Each row of a before or after table is a point. One or more steps were done to the points. Then noise was added and the rows were shuffled. The steps act on columns, c1 being the first. Name the steps. A step turns or swaps two columns, mirrors them in a line or flattens them onto one, adds a multiple of one to another, or multiplies or shifts one. Angles are multiples of 10 degrees, from the lower column toward the higher: turns from -170 to 170, lines from 10 to 170 but not 90. Use the fewest steps. Two steps may share a column if one is a turn and the other turns, adds or multiplies; they go together, in the order done. Otherwise the lowest column goes first.
(in the rows, 128 means zero)

Before, 9 rows:
[[162 243]
 [164 154]
 [175 105]
 [169 170]
 [ 67 126]
 [141 102]
 [180 121]
 [128 135]
 [ 84 116]]
After:
[[105 139]
 [104 174]
 [165 169]
 [115  83]
 [244 161]
 [127  64]
 [152 163]
 [121 178]
 [136 128]]
Steps: swap c1 and c2

Before:
[[170  96 133 152 116 116]
 [120 104 116 134 112 119]
 [140 102 115 165 135 114]
 [ 93 150 124 118 157 143]
 [150 141 117 164 109 126]
 [110  96 103 182  97 106]
 [128 123 122 141 123  88]
 [ 87 157 153 121 146 143]
 [121 144 168 124 140 127]
 [100 106  77 135  53 152]
 [109 141 129 124 135 121]
 [168 136 137 131 140 126]]
After, 12 rows:
[[112 100 114 162 141 144]
 [141 141 125 120 140 169]
 [110 137 117 165 101 108]
 [173 156 155 119 154 151]
 [133  96 102 184  76 201]
 [162 107  78 138   7 112]
 [166 154 126 112 175 139]
 [134 146 168 124 144 140]
 [ 83  97 133 152 108 103]
 [129 102 120 133 100 159]
 [ 92 137 135 129 148  85]
 [108 122 125 141 118 213]]
Steps: turn c1 and c6 by -150 degrees; multiply c6 by 2.5; multiply c5 by 1.6

Before (9 x 11):
[[157 182 108 146 114 128  89 129 138 141 121]
 [111 118 117 115 143 151 104 122 121 137 126]
 [140 249  94 109 143 159 112 154 107 140 143]
 [173 117  90 130 142 161 129 134 123 135 135]
 [129  98 101 114 205 117  94 147 114 112 137]
 [154 129  97  91 115 140  98 149 135 113 153]
 [122  95 177 213 119 116  93 141 133  40 138]
 [134  96 106 162 130 136 101 139 128 145 169]
 [154 105 178  93 134 124 103 141 125 141 153]]
After:
[[124 118 163 135 122 164 129 108 173 135 127]
 [134 129 150 151 100 140  98  99 155 115 163]
 [107 248 152 143 126 158 113  94 140 141 149]
 [127  94 146 169 121 134 103 110 135 145  95]
 [139 183 145 124 104 127  88 120 156 140 111]
 [124 105  77 153 159 124 102 133 152 142 162]
 [120 118 140 125 137 154 104 128 113 136 141]
 [134  98  76 138 143 115  94 132 121  39  42]
 [113  96 147 136 191 119  94  99 129 113 142]]
Steps: swap c1 and c9; add 0.5 times c3 to c5; turn c3 and c8 by 160 degrees; turn c4 and c11 by -90 degrees

Before, 10 rows:
[[131  82 142  76 116  91 161 185  90 195 156 120 161  77 146 172 119 215]
 [151 156  61 207  97  88 200 149  97  77 187 114  70  31 131 145 161  90]
 [168  93  74 129 116  63 103 121 145  84 238 158 126 143 106 153 105 140]
 [172 193 147  85 159 145 116 167 106 146  66 163 193 105 119 109 166 167]
 [129 152 153 153 187 169  65  56  88 126  97 158 174 141 122  73  83 157]
 [140 182 123  78 158 218 148  96 107 150  87 182 168 123 129  64  86 179]
 [157 123  90 194  31 113 170 173 118  77 151 111 106  96 152 153 122  92]
 [156  86  43 177 104  74 108 139 135  47 154 135  97  63 127 109  50 150]
 [135 201  93 160 177 173  61 120 132 129 144 153 194 147 157  52  67 192]
 [200 117 183  92 166 149 187 154 137 178 109 164 171  74 188 177 152 193]]
After (10 x 18):
[[112 124 111  77 158 218 146  86  72 143  95 128  89 124 129  63  84 178]
 [184 128 113 206  95  90 202 188 130  46 150  94 158  30 132 142 157  91]
 [ 93 124 100 158 174 176  62 146 102 104 121 140  69 146 156  51  66 191]
 [166 127 115 177 105  73 108 159 122   8 137 138 132  59 124 107  52 152]
 [154 129 139  92 168 151 184 111 100 199 150 152  49  72 189 179 152 191]
 [110 126  95  74 117  91 162 158 122 187 182  92 101  76 147 171 118 214]
 [164 129 133 196  32 111 173 151 139  63 176 111 126  99 152 152 124  91]
 [100 129 150 153 188 169  66  95  86 143  56 100  89 140 123  76  78 160]
 [163 131 116 131 117  61 105 235 103  59 121 156 104 148 108 157 102 139]
 [119 129 129  84 158 149 119  65  89 153 165 118  48 103 116 108 165 167]]
Steps: mirror c1 and c13 in the line at 160 degrees; multiply c2 by 0; turn c3 and c10 by 40 degrees; swap c8 and c11; turn c9 and c12 by 70 degrees
